Each point is reached from the start by the listed moves, each made 0, 1 or 2 times, or once backwards (-1), plus a little noise. Is the number of moves made odd or even? Then give how often each move was made.

Moves:
(1): [ -3   2  -1 -25]
(2): [30 -9 12 -6]
Start: [ 1 -3  0 11]
Points:
[-29   6 -12 -10] -> even (1, -1)
[ 30 -10  11 -41] -> odd (2, 1)
[ 60 -25  25  21] -> odd (-1, 2)
[-31   6 -17  18] -> odd (0, -1)

Moves:
(1): [  7 -13 -11 -14  -1  -5 -11  14  -6]
(2): [ 6  5 -6  5 12  0 13  6 -1]
(3): [  2  20  -6  -7 -14   5   3  -1   7]
(4): [  8   7 -12  11   2 -16  -7  -6  -8]
(5): [12  3  0 -4 11 -7 -4  8  9]
(6): [ -5  -4   7 -11   3  -7  -6 -13 -18]
(7): [ 7 -5 14  1  1  6 17 -8 -2]
(8): [-4  8  2  7 -4  4 -6 -2 -8]
(9): [  3  -6  -4  -9  -6  20 -14  -7   7]
Start: [ 9 -5  7  2  1  1  0 -5  5]
Points:
[ 45 -55 -25 -27  24 -21 -44  22   4] -> odd (2, 0, -1, 1, 1, 0, 0, -1, 1)
[ 32   3 -51 -36  -9  36 -45  25   8] -> odd (2, 2, 1, 0, 0, 0, -1, 1, 2)
[ 18 -12  60  15  20  28   8 -50 -16] -> odd (-1, 0, -1, 0, 1, 1, 2, 2, 1)
[ 11 -39  43 -54   4  -1 -16 -17 -21] -> odd (1, -1, 0, -1, 1, 2, 1, 0, 0)

Moves:
(1): [-10  -4   3  -1  -4 -11   4  -3   5   3  -7   7   5   2  -4   8   1  -2
   2  -6   3]
(2): [-3  2  8 -2  4 -6 -4 -4  1 -7  7  3 -2 -7 -1  8 -6  2  4  2  1]
(3): [ 1  1  2 -9 -6 -5 -3 -1 -3  3  0  9 -7 -3  3 -7 -3  0 -2 -1  5]
(4): [ -3   1  -4  -3  -3  -2  -8  -1   4  -3   1  -1  -1   6   6   1   1   4
   0  -2 -11]
(5): [  4 -15   9  -2  12   5   2  -2  -2  -2  -2   6  -7  -5   2  -8  -3  -3
   5   2  -7]
(6): [ 6 -1 -3 -7 -7  1  7 -8  7  3  1 -1  3  3  0 11 -1  1 -3  3  3]
(7): [-8  8  3  4  2  3  5 -8  2  1 -1  3  1 -2  1  8  3 -1 -1  3 -8]
(8): [  5  -2  -2  -4   9  -5   3   4 -10   3  -3   8  -1   5  -8   4   1   6
  -2  -1  -3]
(9): [ -5  -4   1  -1  -4  -5   0   2   3   3   0  -3   6 -10 -11  -1  -5   5
  -6  -4  -5]
(10): [ 1 -2 -2  4  4  6 -6  0  0  2  2  4  0 -4 -8 -3  4  0 -2 -2  2]
(11): [13 -1 -5  2 -4 -5  2 -7 -2  1  4  4 -2  4 -1  0 -7 -1 -3 -6  2]
(12): [-1 -2 -5  1  3  1  3  2 -1 -5  2 -9 -2  8  5  1  0 -5 -6  4  5]
(13): [-6  0 -8 -7  2  2  0  2  1 -4  7  1  0 -4  3  2  0  1  5  1  3]
(14): [-4  0 -3 -5 -3  4 -3 -4 -7  4  2  2  7  0 -6 -5 -7 -3  2 -3  7]
(15): [-1  4 -1  5  7  5 -9 -2 -2 11  0  3 -5 -1  8  8 -2 -5 -1  8 -4]
(16): [ 6 -7 -3  2 -1  0  3  2 -1 -3  5  4  4  4 -2 -3 -4  2  5 13  3]
(17): [-1  1 -3 -2 -1 -7  0 -3 -1 10 13 -1  3  8  3 -7  8 -6  0 -2  2]
(18): [ 10   1   4   1  -1   8   2  12   4 -13  -2  -2  15  -9   4   5  -3   5
 -10  -6  -1]
Start: [ 8 -4 -2 -5  5  2 -5 -3  2 -6  0 -3 -1  3  5 -2  5  4 -2  8  1]
Points:
[ 34  11 -15 -11   6   8  10  16  -8  19  -1  17  40  -7 -14  26  14  16
 -49  -3   5] -> even (0, -1, 1, -1, -1, 1, 1, 2, 1, 1, 0, 0, 0, 0, 1, 0, 1, 2)
[ 60 -48  26 -20  -5  -7   2   2  14  16  29  13   2 -26  18 -44 -16   0
  -9  38  -6] -> odd (-1, 0, 2, -1, 2, 1, -1, -1, 2, -1, 0, -1, -1, -1, 1, 2, 2, 1)
[ 25   2 -14 -52 -20   6 -10   4  11 -29  48  16  56 -12  12  19 -21  16
  14  26  52] -> odd (0, 2, 1, 0, -1, 2, -1, 0, -1, 0, -1, -1, 2, 2, 0, 2, 1, 2)
